Each row is a point. The window is the flat piece filled in between its corners: a triangle in 3 columns, a solid with four corners in 4, and so on. A path goes straight from each point to the next, and from the last back to the first. After which points does the path pass through the window?

Window (4 x 4):
10.3	-16.0	-14.8	6.2
10.0	13.1	32.0	3.5
-17.6	-13.6	-15.0	11.4
19.4	9.9	-2.5	-7.1
Path:
(1): -16.2	-11.5	1.9	-12.6
(2): 5.0	-0.6	-4.1	25.0
(3): 18.2	22.2	19.4	22.4
(4): 2.1	1.8	34.1	-12.3
(5): 7.0	-6.3	-16.4	-10.7
(6): 10.3	0.1	-18.6	8.5
(7): -6.6	-7.4	-25.5	18.8
(8): -7.3	-21.3	-15.0	0.0
(9): -6.0	-19.9	-8.5	-3.8
(10): 4.2	-6.7	-16.7	18.4
(11): 1.7	4.2	-13.5	22.0
(12): -5.7	-19.8	-9.7	1.1
Through the window after points: 1, 3, 9, 11

Window (8 x 8):
1.5	23.3	-15.3	6.5	27.8	-4.5	-5.1	41.4
30.5	-4.2	-29.0	-18.4	-4.2	7.8	-11.7	-15.6
20.9	1.8	-17.6	7.9	-15.9	5.5	2.3	-6.0
33.6	-7.8	-3.1	-1.3	4.8	-1.1	-6.1	-8.5
-18.3	-1.3	-9.5	11.7	28.8	3.7	-17.5	39.6
17.1	10.5	0.5	-7.8	-8.2	10.0	-16.9	-2.4
-1.6	10.8	10.2	0.0	12.9	33.0	25.1	19.3
-13.5	8.5	-4.9	-6.1	16.4	-10.7	4.7	27.6
Path:
(1): 7.9	-9.2	-5.9	-2.6	-3.7	-3.5	0.4	36.2
(2): -12.9	19.6	-6.8	-4.8	21.4	-5.1	2.2	7.7
(3): 5.0	8.9	-13.3	-4.5	12.6	-0.5	-1.6	3.5
(4): 14.3	-4.4	-16.5	-15.2	-2.1	1.6	-8.5	25.0
(5): 20.0	1.6	-1.8	-14.0	-18.9	9.9	-12.4	29.1
(6): 6.7	13.6	-6.7	2.0	11.7	3.9	-6.3	-0.9
(7): 2.3	11.0	-1.8	1.0	15.5	14.3	10.6	5.3
(8): 11.6	-2.3	5.4	-4.3	3.2	14.4	7.5	26.5
Through the window after points: 1, 3, 5, 7

Window, 11 rows:
-1.9	-19.8	3.6	31.9	-25.0	-51.1	-22.1	-2.4	-17.7	-7.4	3.2
-9.4	-10.4	9.6	12.4	3.1	-36.4	-13.9	30.3	-17.8	-22.9	7.4
-0.1	31.3	1.4	-13.2	8.7	17.6	-5.1	10.6	-8.1	20.9	2.1
29.3	-5.0	-4.7	-19.2	14.6	23.0	-7.4	31.7	-5.0	11.4	14.6
-1.0	6.2	3.1	-28.0	0.7	27.9	20.0	15.1	2.4	15.5	23.5
-8.4	14.9	8.2	2.3	-28.3	-10.8	-20.8	-26.4	11.5	-40.9	-12.1
8.1	25.0	24.2	5.6	-20.6	3.9	-3.4	6.1	22.7	-8.0	1.1
-0.4	0.3	-4.9	1.3	12.0	16.6	8.4	14.4	15.9	6.3	-8.1
19.8	14.2	4.5	0.9	11.4	2.8	17.6	2.0	-8.5	-4.7	8.3
5.0	25.3	10.1	-22.2	-13.9	-20.0	-1.7	-15.2	30.0	-9.8	-13.5
-8.0	-3.2	15.2	21.7	2.7	-36.7	-28.4	-14.9	5.8	-15.2	18.5
Path:
(1): 3.3	15.3	-10.9	-1.5	3.0	1.9	-8.2	21.8	-2.2	1.5	18.4
(2): 11.4	4.6	13.4	-11.4	8.7	11.3	-5.4	3.9	-0.2	10.7	-3.9
(3): 5.1	-9.8	38.8	1.4	1.6	-11.9	-17.8	-8.4	-12.0	-17.5	4.9
(4): -9.0	5.3	-7.9	22.6	-5.8	-35.6	-20.8	-6.5	12.3	-8.3	15.0
(5): 4.2	13.7	-1.1	3.1	-13.4	-21.2	-9.6	-1.2	1.1	-14.1	9.6
(6): -3.5	0.0	24.8	0.1	-6.7	-22.8	-15.1	-9.9	-0.2	-3.5	-5.6
(7): 17.1	-11.9	35.4	3.2	0.8	-8.4	-7.8	0.1	-8.3	-8.7	-12.5
(8): -6.8	5.8	-11.9	17.1	-8.6	-15.7	-7.2	9.5	0.3	-2.9	15.9
(9): 14.4	13.8	-15.9	0.7	-2.0	-6.9	-6.6	16.1	9.1	-13.4	18.9
(10): -3.7	-7.8	22.6	-4.5	-0.1	0.3	1.4	6.8	1.6	3.4	-6.1
(11): 6.8	-18.1	24.2	-1.7	-0.2	-7.2	-8.9	-0.1	-15.4	-1.0	-8.1
(12): 2.1	2.9	-4.3	13.0	-16.7	-23.8	-14.5	3.0	0.8	-9.9	7.6
(13): 19.4	18.1	-27.5	-4.3	-0.7	-18.8	-4.3	10.9	23.1	-13.0	19.8
(14): -16.6	-10.5	26.4	7.3	7.0	4.2	-1.3	13.4	-9.9	1.1	-14.5
(15): 8.8	-3.4	20.2	-3.7	5.1	-0.1	1.9	-0.2	-6.0	-1.8	2.9
(16): 11.9	17.7	-7.1	4.8	4.4	-7.4	7.3	11.8	-3.7	-10.5	9.0
Through the window after points: 1, 3, 11, 13, 15

Window:
-3.3	-13.4	10.5	16.1	-37.8	34.6	4.0	-6.6	-3.4	-15.5	10.1	3.3
22.0	-0.8	-17.7	8.1	-7.5	-16.0	3.6	29.1	-11.0	32.8	3.6	24.0
4.0	15.1	8.4	-13.2	1.4	-0.5	-6.4	2.6	27.1	9.9	32.2	10.6
-6.1	-0.3	20.9	-6.2	24.7	-12.7	17.7	22.0	9.6	17.9	15.2	15.7
5.5	18.9	11.0	-30.4	-3.0	-13.1	-5.4	-13.0	23.7	20.1	-24.7	21.4
0.8	-31.4	5.8	-21.5	-8.5	-16.3	6.1	0.0	0.5	-2.6	4.7	31.6
-6.4	27.4	-13.1	29.7	12.2	-8.5	-5.4	-13.6	20.1	1.7	0.1	8.5
-16.1	23.8	-10.3	5.0	-61.9	8.1	-4.0	-9.2	0.2	5.6	9.1	1.7
-8.8	-13.4	2.1	15.7	-1.3	-10.0	-23.5	-2.3	-4.0	1.2	-21.2	-0.5
-19.5	-24.0	2.0	-12.6	-5.8	22.7	13.2	1.4	12.4	7.0	6.6	1.0
-30.3	8.9	-13.7	-18.7	5.3	5.6	-4.7	36.7	-6.0	-4.9	-2.6	20.8
8.3	26.6	2.7	-7.5	8.9	2.5	3.1	-14.8	-7.9	18.6	0.6	-16.7
Path:
(1): 3.2	19.2	-8.1	-6.5	-13.6	-4.3	6.0	1.2	20.5	6.2	5.3	-8.1
(2): -14.4	8.5	-0.2	3.3	4.5	-9.4	-13.7	3.6	-7.7	21.6	8.0	31.4
(3): 4.7	-1.8	0.2	-1.1	1.0	-2.7	-0.4	2.7	-8.2	29.4	12.2	27.8
(4): 9.5	7.0	-8.0	-2.2	-9.8	-18.7	9.3	30.4	12.9	4.0	-9.1	1.0
(5): -7.3	3.9	-9.4	1.0	-21.0	1.7	1.2	6.8	16.2	-2.8	-7.1	-9.3
(6): -8.6	13.0	5.5	0.8	-22.5	0.8	-10.9	-14.9	-12.0	17.2	5.7	15.8
(7): -5.3	3.8	0.4	-2.1	1.4	3.8	-11.9	1.0	-10.4	22.1	8.4	29.2
(8): -3.5	9.6	-1.5	-18.9	-1.6	-7.2	17.2	4.7	15.5	-12.7	-6.5	-20.5
(9): 5.8	11.9	-9.4	8.2	-28.9	-6.7	8.9	17.6	-0.1	0.2	0.1	-6.7
(10): -3.1	5.5	-7.7	1.8	-16.0	-0.2	-7.0	-1.6	-0.9	23.8	7.6	25.5
(11): -5.8	-0.8	5.0	12.5	-12.9	8.5	-13.5	-28.1	-2.2	23.8	13.3	18.1
(12): 6.1	6.5	1.4	-3.1	-23.1	2.9	16.2	11.2	14.3	-15.4	-8.0	-9.8
Through the window after points: 3, 5, 7, 9

Window, 14 rows:
-0.9	13.8	-4.1	-20.8	-12.4	6.5	-6.3	28.7	-10.8	-9.3	10.7	11.2	6.1	37.0
5.3	-1.3	17.1	-6.1	0.4	-2.0	19.3	-4.8	-9.2	-40.5	-4.4	-9.5	-11.7	-18.9
9.1	24.4	15.7	0.5	7.7	-10.3	-16.6	-10.6	-0.2	-21.2	-0.2	6.6	13.9	-5.5
-3.8	-23.7	32.6	1.5	-6.8	4.5	7.1	-22.1	-25.6	21.4	8.6	-5.6	-5.2	10.8
28.2	-17.1	-17.6	8.2	7.9	-12.4	8.4	-22.3	9.1	-21.2	-14.6	12.7	-8.0	3.3
8.4	-3.3	4.3	10.0	8.8	-1.6	-15.2	-12.2	5.5	-25.8	-16.7	-1.0	-18.9	1.8
5.2	8.8	-6.7	15.9	-1.9	-18.5	3.9	-20.5	-12.0	-0.5	-10.2	-18.0	-10.9	-5.6
1.1	-15.0	8.1	-6.3	8.9	-12.1	1.0	7.8	-23.8	22.7	22.0	0.9	-37.7	5.9
0.7	-10.6	4.4	12.4	-16.9	-7.1	-2.6	21.2	-1.5	4.2	-6.4	5.4	1.4	-8.1
29.7	11.2	9.3	-27.6	4.5	8.2	-3.9	-6.0	-27.6	11.8	6.5	-23.3	-17.1	8.1
9.3	6.0	-18.5	16.1	-20.2	19.6	26.6	-9.4	14.9	-37.3	11.1	8.8	-27.2	-27.8
-3.5	-6.9	1.8	-20.5	-4.9	-18.3	-7.7	-20.6	16.4	8.5	5.0	-2.3	-23.8	-3.4
-29.8	30.3	19.8	-0.6	10.3	17.8	16.6	20.9	-4.6	13.9	3.7	-2.6	-4.0	-21.0
12.4	48.8	7.1	2.9	-13.0	-22.0	-4.2	31.2	20.9	-6.0	-18.1	12.4	-2.8	17.0
Path:
(1): 6.0	-8.6	19.8	11.6	16.9	-13.1	-1.0	4.2	-0.8	-5.1	27.8	-24.6	9.9	4.5
(2): 7.2	-9.2	13.6	-3.2	1.4	2.5	7.9	7.5	9.5	-0.3	19.6	-12.5	-13.7	-1.2
(3): -0.1	17.5	-6.3	-8.0	-2.8	-25.1	-11.1	-2.3	-30.4	13.6	-12.3	21.5	-30.3	11.7
(4): 2.1	14.3	-5.5	-5.3	-11.0	0.6	1.3	-3.5	-18.0	-3.8	-12.0	13.0	-21.0	0.9
(5): 9.8	-1.9	10.3	10.7	8.3	-24.6	1.4	-5.6	19.6	-1.6	11.5	-21.5	-3.9	-2.8
(6): 12.3	7.1	6.5	16.2	2.6	-12.3	4.4	0.4	9.0	-12.6	6.4	-2.3	3.1	2.1
(7): -13.1	7.8	-5.0	-25.5	-18.3	9.1	-2.4	-0.6	-13.7	-14.2	-18.9	16.1	-29.7	-7.8
(8): -5.2	10.8	6.8	-10.1	-6.3	8.4	-3.3	-2.3	-22.0	5.4	-13.9	0.4	-14.8	-4.2
(9): 17.0	5.6	17.9	-3.2	15.6	-6.5	18.6	8.0	14.6	-3.2	32.6	-20.2	-2.9	-3.8
(10): 6.0	16.2	15.1	-4.3	4.1	-21.8	5.2	7.1	26.1	-12.7	17.4	-25.8	0.1	10.9
(11): 5.1	0.0	-0.4	-8.8	-4.1	0.5	-10.9	-15.4	-15.2	2.2	-9.9	16.7	-17.0	-6.6
(12): 10.7	11.4	5.7	-20.7	-8.3	2.3	-5.0	-6.3	-19.7	5.3	-23.5	7.3	-23.6	4.5
Through the window after points: 2, 4, 8, 10

Window:
-5.6	-7.0	1.0	6.5	-2.4	-0.9	-45.6	-27.8	25.9	0.6	0.7	19.3	-14.7	-5.8
12.6	-5.1	-20.3	24.7	2.3	0.2	10.4	-0.9	-30.0	-13.8	17.0	-15.4	-24.2	-14.4
8.5	-2.3	-17.0	29.5	1.3	-24.6	-23.0	-40.2	-8.6	-9.7	-23.3	-6.5	17.1	27.8
-6.6	17.6	-3.4	-21.3	10.0	17.4	4.5	-15.1	-7.8	1.2	19.4	4.6	-19.5	27.4
1.7	21.8	-38.9	-3.6	-4.5	12.1	-12.2	2.9	9.9	-4.5	4.7	-16.0	29.3	25.4
18.8	-19.9	6.4	4.2	2.8	25.3	-6.0	1.4	-19.3	-14.0	-8.0	35.7	-26.6	11.8
0.9	-2.9	17.8	-36.0	6.4	-14.0	-27.7	3.9	15.3	-8.5	8.0	23.5	45.3	-1.3
7.3	14.3	-7.3	0.0	-11.3	-7.7	-1.6	10.3	-2.6	-7.9	-15.4	14.9	-17.4	-5.4
10.6	5.2	31.1	1.9	11.6	4.4	-0.5	-5.0	4.9	13.8	15.8	-9.1	-32.9	19.0
-14.5	24.2	13.7	1.0	13.9	42.5	-9.7	-23.6	-11.0	-19.8	3.3	5.0	-21.7	15.0
-9.0	13.3	-2.5	-22.8	27.9	6.9	19.2	26.4	24.9	16.9	-28.0	14.1	-27.0	4.9
1.5	6.6	13.4	-18.9	9.6	8.4	-5.7	7.7	-29.4	14.5	-12.0	11.5	2.8	-2.9
-17.6	-1.0	1.4	17.1	-12.5	-9.9	5.4	-2.3	-7.2	6.7	8.0	-2.9	3.8	-8.0
-12.2	-5.3	-1.0	-4.5	-3.8	0.9	-20.5	-3.2	1.0	-11.6	10.4	-14.7	-16.7	14.9
Path:
(1): 0.3	10.0	-10.4	10.7	8.8	-0.2	-14.6	-2.0	-5.3	0.2	-0.1	7.6	-9.7	7.6
(2): 4.6	-8.3	3.4	-1.9	-1.7	-1.5	-7.9	-18.2	-2.8	-6.2	-11.0	1.7	-3.3	3.7
(3): 18.2	-12.6	9.9	-17.6	-11.5	21.2	-3.4	-26.5	5.2	20.3	-10.7	-12.0	-17.3	17.0
(4): -12.8	15.5	3.7	18.1	19.7	-4.1	-11.9	13.5	-11.2	-20.5	14.3	22.5	-13.9	0.1
(5): -1.0	15.0	-1.3	2.8	27.4	1.2	-4.3	12.0	-5.4	-3.2	-4.1	25.6	-1.5	9.6
(6): 3.4	-20.6	10.3	-11.0	-28.8	7.0	-23.5	-23.4	9.8	-7.3	-3.5	-11.8	-3.7	-2.4
(7): 10.6	-2.3	-10.4	-0.3	-12.3	6.4	-3.7	-10.1	-1.6	-3.7	-2.6	-0.1	-4.1	-0.6
(8): -11.5	5.9	-9.5	16.6	20.6	-4.7	-9.7	-0.7	-24.2	-13.3	5.0	3.8	-7.6	4.4
(9): -1.4	6.3	-0.4	3.0	13.2	6.0	-11.5	11.3	-12.2	-0.8	6.5	7.7	-12.5	6.6
(10): 12.8	-2.9	-0.4	-9.2	-14.2	12.9	18.0	-34.7	-21.9	-9.3	-14.1	-6.6	-4.7	-12.5
(11): 13.4	-2.3	-5.7	0.1	-0.2	-0.8	-2.2	-20.5	-11.7	-8.6	-4.5	-3.4	-4.2	-3.6
(12): -14.4	8.3	-19.5	40.6	11.3	-5.7	-11.5	18.6	-13.6	-0.4	12.7	-4.6	-16.9	25.0
(13): -0.4	0.8	-3.4	-11.8	16.6	-18.9	-18.1	23.3	5.4	-8.7	17.1	15.7	13.4	15.5
(14): 0.6	3.6	7.2	-20.4	-3.3	5.4	-17.4	-12.2	7.2	-4.4	-2.3	7.3	23.9	0.0
(15): 5.4	5.9	-1.9	-14.4	-7.5	20.4	-7.6	-25.3	9.9	-13.9	-5.7	-1.6	-20.2	-3.1
(16): -10.9	5.9	6.3	7.1	15.4	-0.4	-15.8	0.0	-7.8	8.0	14.6	16.9	-7.6	21.2
Through the window after points: 1, 3, 9, 11, 13, 15
